Each row is a point. Each copy is the shape, with its points in the same order, turned, moved and blurred by noise. Some copies are also mirrored. Which?
(in the rows, 100 means zero)

Shape:
[123 110]
[128 77]
[135 117]
[31 93]
[132 97]
[134 91]
Copy 1:
[122 91]
[144 113]
[126 76]
[58 160]
[136 95]
[143 96]
Copy 1 is: mirrored
Copy 2:
[74 113]
[76 81]
[62 116]
[167 105]
[65 99]
[69 90]
Copy 2 is: mirrored
Copy 3, 6 rows:
[111 72]
[146 93]
[119 58]
[75 164]
[130 79]
[140 83]
Copy 3 is: mirrored

Shape, 6 rows:
[68 24 105]
[55 108 104]
[131 109 107]
[117 112 43]
[112 117 93]
[93 140 94]
Copy 1 (6 x 3):
[57 156 73]
[101 83 63]
[118 96 140]
[64 56 137]
[107 81 126]
[117 57 104]
Copy 1 is: only turned
Copy 2, 6 rows:
[47 133 100]
[85 57 104]
[145 98 106]
[134 88 37]
[137 76 84]
[137 54 96]
Copy 2 is: mirrored

Shape:
[101 125 62 108]
[96 114 143 86]
[108 133 71 79]
[50 73 126 158]
[120 56 93 59]
[75 87 120 95]
[129 44 111 90]
Copy 1:
[135 120 70 113]
[107 129 146 95]
[154 115 97 117]
[44 125 83 52]
[111 49 130 115]
[96 106 115 76]
[80 57 122 124]
Copy 1 is: only turned
Copy 2 (7 x 4):
[80 82 89 98]
[103 115 146 144]
[79 105 75 117]
[126 65 181 80]
[158 142 90 128]
[129 97 145 124]
[157 149 113 100]
Copy 2 is: mirrored
Copy 3, 7 rows:
[86 68 89 130]
[127 105 139 94]
[113 87 77 124]
[44 74 170 63]
[76 168 97 113]
[91 114 125 75]
[65 164 133 126]
Copy 3 is: mirrored

Shape (10 x 4):
[104 143 107 99]
[138 137 133 70]
[94 146 116 70]
[108 48 73 82]
[106 106 89 60]
[120 72 126 137]
[131 119 105 95]
[33 95 70 139]
[61 98 86 55]
[111 49 122 148]
Copy 1 (10 x 4):
[125 86 119 84]
[136 105 72 54]
[144 83 90 87]
[75 151 71 124]
[133 119 75 102]
[46 101 96 68]
[113 109 96 65]
[68 71 140 157]
[119 97 71 157]
[25 99 93 81]
Copy 1 is: mirrored
Copy 2 (10 x 4):
[92 106 78 75]
[88 158 78 67]
[101 118 95 48]
[64 109 158 130]
[75 121 134 71]
[103 130 93 151]
[76 128 86 90]
[115 30 117 119]
[103 91 154 65]
[108 119 106 178]
Copy 2 is: mirrored
Copy 3, 10 rows:
[111 118 60 131]
[131 87 28 124]
[116 122 40 109]
[133 72 120 65]
[137 112 73 88]
[85 41 98 122]
[129 85 70 127]
[56 128 140 102]
[111 128 80 62]
[77 29 121 108]
Copy 3 is: mirrored
Copy 4, 10 rows:
[78 103 106 120]
[63 136 70 128]
[64 92 76 122]
[129 117 72 41]
[81 104 68 77]
[149 144 105 106]
[83 130 97 101]
[144 40 130 79]
[97 62 57 74]
[175 139 107 96]
Copy 4 is: mirrored

Shape:
[109 48 94 115 97 77]
[101 93 118 67 71 154]
[127 105 108 103 119 121]
[70 53 116 107 140 84]
[103 90 56 147 120 103]
[109 138 59 116 169 97]
[121 94 124 76 133 79]
[76 80 158 148 58 98]
[66 142 46 45 82 95]
[109 155 113 94 105 44]
Copy 1 (10 x 6):
[98 75 131 102 83 62]
[122 99 131 74 65 160]
[81 117 95 68 71 106]
[81 84 98 152 70 82]
[51 126 135 95 96 73]
[26 134 78 88 120 89]
[95 89 60 88 89 95]
[165 125 135 123 66 76]
[81 85 119 79 170 158]
[119 118 59 78 151 90]
Copy 1 is: only turned
Copy 2, 10 rows:
[68 66 83 134 73 74]
[111 88 83 34 91 84]
[106 92 79 103 110 114]
[57 101 68 126 44 116]
[106 76 125 149 86 120]
[91 116 120 147 127 162]
[61 106 60 109 116 108]
[132 124 56 117 43 44]
[57 131 169 67 114 96]
[72 161 93 133 138 79]
Copy 2 is: mirrored
Copy 3:
[115 105 94 65 70 58]
[147 150 72 111 88 128]
[96 123 77 65 103 117]
[126 83 132 56 67 100]
[77 61 62 80 70 87]
[69 45 77 74 140 121]
[118 121 112 51 126 93]
[74 160 128 104 30 97]
[139 79 84 167 152 91]
[71 116 130 106 155 77]
Copy 3 is: mirrored

Shape:
[92 126 126 67 60 92 126 90]
[95 113 138 89 92 52 111 71]
[115 143 137 76 73 75 78 138]
[76 102 94 118 70 105 123 84]
[99 123 113 76 103 125 60 73]
[81 104 67 94 109 83 104 57]
[145 75 120 132 96 65 117 103]
[64 137 72 140 121 132 116 121]
[82 147 81 148 118 59 74 59]
[122 75 82 110 102 70 64 58]
[149 106 100 116 84 129 134 119]
Copy 1, 11 rows:
[97 46 94 91 98 103 71 76]
[101 75 53 90 78 103 89 60]
[144 64 93 145 87 119 80 82]
[78 86 82 74 119 109 77 118]
[111 114 98 99 121 80 44 61]
[70 104 58 80 131 78 93 82]
[73 115 77 107 63 147 113 90]
[88 114 74 111 115 64 61 170]
[99 135 5 108 130 100 70 100]
[85 145 66 86 125 122 105 56]
[58 96 116 133 88 133 73 115]
Copy 1 is: mirrored
Copy 2:
[72 88 103 87 121 143 65 105]
[92 66 113 75 110 137 107 70]
[91 80 132 154 107 139 77 95]
[99 126 98 67 114 131 106 122]
[132 87 66 110 77 114 75 101]
[87 97 68 65 74 110 129 106]
[100 130 134 94 125 102 127 48]
[115 149 126 83 48 123 104 151]
[121 101 94 90 48 158 160 93]
[114 101 65 98 100 95 149 68]
[87 170 118 103 106 106 71 81]
Copy 2 is: mirrored

Shape:
[108 83 114 110 64 112 82 106 87]
[76 128 140 104 62 94 131 127 116]
[142 50 75 118 138 85 90 117 120]
[104 41 74 130 141 93 118 102 74]
[126 121 94 89 49 95 104 117 87]
[99 100 102 62 71 103 133 92 87]
[117 121 104 117 68 70 84 76 82]
[94 165 122 147 90 37 158 149 113]
[107 82 152 95 69 103 112 54 82]
[81 77 84 113 55 84 98 83 82]
[84 122 109 95 98 104 71 87 87]
[132 49 67 139 131 125 110 92 135]
[103 30 105 121 151 70 107 129 112]
[101 99 96 87 66 100 114 83 92]
[88 149 114 101 49 48 125 102 135]
Copy 1, 15 rows:
[89 74 115 114 120 115 90 139 108]
[66 126 111 136 153 93 67 81 93]
[120 86 81 121 43 63 113 133 124]
[85 101 65 77 46 102 107 121 149]
[116 73 98 128 154 99 97 97 110]
[74 88 79 122 142 114 123 80 99]
[110 92 138 101 134 97 122 106 123]
[97 155 118 128 140 46 54 40 150]
[46 84 117 87 141 95 131 121 90]
[90 102 111 114 124 130 118 124 140]
[110 101 128 103 112 125 101 97 82]
[108 122 55 101 57 72 115 166 109]
[64 104 88 125 23 74 99 121 132]
[86 96 92 111 136 110 121 107 108]
[95 140 133 158 158 79 110 77 115]
Copy 1 is: only turned
Copy 2, 15 rows:
[80 92 112 98 100 121 103 85 47]
[125 79 71 54 93 91 127 109 66]
[27 104 128 121 100 94 57 121 105]
[53 126 147 136 88 59 84 109 97]
[97 55 88 110 76 115 103 106 53]
[125 80 110 95 51 117 101 106 85]
[111 91 69 131 101 131 90 120 48]
[129 68 29 88 108 38 104 153 71]
[134 121 128 90 106 142 104 109 46]
[87 121 101 115 69 112 127 97 47]
[104 110 82 122 110 125 111 74 97]
[27 100 164 124 115 93 103 134 104]
[38 139 129 95 106 54 59 113 108]
[114 87 116 108 78 129 114 113 65]
[127 75 35 78 76 118 125 146 70]
Copy 2 is: only turned
Copy 3:
[106 119 126 97 105 116 89 74 79]
[96 76 113 103 126 49 75 80 68]
[84 107 85 96 64 138 77 94 155]
[112 91 91 50 72 133 113 92 146]
[113 115 124 138 119 83 111 73 93]
[100 126 135 94 112 58 122 87 103]
[113 91 139 120 126 119 111 121 83]
[119 5 75 141 142 53 84 106 103]
[103 100 165 76 75 89 98 109 64]
[95 98 150 83 133 129 115 80 99]
[97 123 105 91 131 107 95 128 78]
[58 96 82 81 49 138 112 77 126]
[102 86 88 56 69 125 52 96 160]
[93 117 138 97 111 88 113 92 94]
[76 54 131 135 156 59 86 102 84]
Copy 3 is: only turned
Copy 4 (15 x 9):
[112 129 113 117 106 115 115 107 82]
[85 89 124 98 104 63 132 152 67]
[54 108 130 91 76 151 120 65 122]
[38 140 85 102 102 118 134 55 124]
[92 111 136 114 108 108 78 130 66]
[82 115 114 110 138 98 87 138 125]
[94 129 90 89 75 111 70 117 71]
[17 69 107 63 83 47 111 139 37]
[123 143 69 74 124 118 115 142 101]
[80 158 98 129 90 105 112 121 95]
[114 105 88 109 85 85 82 102 99]
[67 150 141 70 83 122 138 51 143]
[45 93 93 93 93 132 168 67 133]
[87 133 108 109 112 102 89 131 107]
[70 91 121 91 63 82 93 183 78]
Copy 4 is: mirrored
